Rows are points. Examples show where two turns around zero, p and q, send a point. Write where each new point lands after one turn and then the other. Backwards means that the second turn is done in reverse. Each puzzle has new turns, and all numbers are rounded.
(in the rows, 128 means zero)

Turn p:
[133 182 123] => [116 179 114]
[ 75 137 137] => [ 84 130 160]
[157  84  93] => [149  82  90]
[147 108 159] => [163 120 148]
Turn q:
[163  58 103] => [87 84 72]
[ 83 145 146] => [122 146 176]
[144 142 144] => [153 120 130]
[121 167 119] => [149 162 135]
Where do these land?
p, then q: [106 126 116] => [109 131 144]
p, then q: [195 121 112] => [141 137  61]
p, then q backwards: [107  83 141] => [125 105 174]
q, then p: [104 182 144] => [163 176 142]

Turn p:
[155 149 192 105] => [176 109  83  95]
[152 129  84  83] => [ 82 150  86 141]
[ 87 117  97 101] => [102 179 143 122]
[100 105 141 169] => [138 114 181 119]
[122 110 158 130] => [140 117 138  98]
[151 158  96 181] => [131 100 139 194]
Turn q:
[138 140 147 152] => [ 97 115 136 130]
[ 48 126 171  77] => [203  76 177 119]
[145 148  70 133] => [118 171  98  93]
[160 117 159 175] => [ 75 109 122 161]
[161 133 102 108] => [126 175 125 129]
[116 104 118 124] => [148 123 109 136]
Where do these land?
p, then q: [ 89  79 142 169] => [142 100 181 173]
q, then p: [130 165 120  74] => [170 122  78 118]
q, then p: [141 140  89  87] => [152 135  82 156]
q, then p: [174 125 164 140] => [163 130 176 130]
p, then q: [106 131 125 169] => [102 106 144 156]

Turn p:
[124  51  72 117] => [ 86  63 148 181]
[119 131 107 143] => [101 132 129 126]
[128 166 116 130] => [118 163 111 126]
[105 145 206 120] => [185 123 108  71]
[142  99 139 148] => [133 112 164 124]
[150 177 129 109] => [147 176 107 140]
Turn q:
[143 130 155 148] => [158 132 111 142]
[166 137 150 151] => [155 116  98 155]
[151 120 102 117] => [107 103 135 144]
[ 75 166 114  80] => [ 94 133 132  53]
[133  96 139 118] => [145 120 157 137]
[140 105 178 185] => [188 161 117 169]
[ 88 142  58  98] => [ 49 133 147  97]
Where do these land?
q, then p: [179 165 142 123] => [ 93 103 155 168]
p, then q: [122  79 132 131] => [157 134 164 145]
p, then q: [170 125  78 135] => [149 181  95 126]
q, then p: [ 70 110 125 156] => [147 176  94 103]
q, then p backwards: [ 98 160 163  96] => [ 97 146 178 147]

Turn p:
[133 162  95  87 128 125] => [121 174 144 101 156 127]
[128  93 117  78 112 138] => [160 166 104 145 148 151]
[112 133  94 161 160 147] => [144 131 152 114  92  89]
[121 150 132 125  91 123] => [ 98 135 104 110 130 139]
[126 112 162 144 153 138] => [129 103 142 165 113 127]
[104  94 136 150 137 111] => [144 102 107 150 122 101]
[172 152 160 151 114 114] => [100  85 143 111 135 163]
Turn q:
[153 118  81 108 145 131] => [102 114 104 110  92 104]
[133 162 141 127 120 139] => [143 130 130 106 132 157]
[105 114 137 121 147  79] => [ 99 123 113 155 169 118]
[189 147 136 141 147 126] => [144 151 104  74 134 109]
[113 114 145 112 144 136] => [104 137 151 133 135 128]
[105 128 128 136 152 128] => [118 108 146 129 145 121]
[113 128 134 145 138 145] => [136 118 155 126 134 123]
[112 113 122 136  31 140] => [179 142 122 191  83 163]
Where do these land?
p, then q: [136 139 111 124 138 160] => [141 146 128 119 131 160]
p, then q: [161  95 151 150 122 136] => [144 153 147 133  93 100]
p, then q backwards: [165 128 117 111 116 116] => [126 166 153 133 132 128]
p, then q backwards: [110 179 121 153 117 115] => [146 120 112 101 177 135]
p, then q: [128 122 155 119 118 147] => [153 115 148 129 117 127]
q, then p backwards: [ 38 108 103 136 114  92] => [128  98 218 131 162 106]
p, then q: [137 145 138 143 143 132] => [128 144 142 147 139 133]
p, then q backwards: [151 109 127  88 156 125] => [106 130 170 155 112 125]
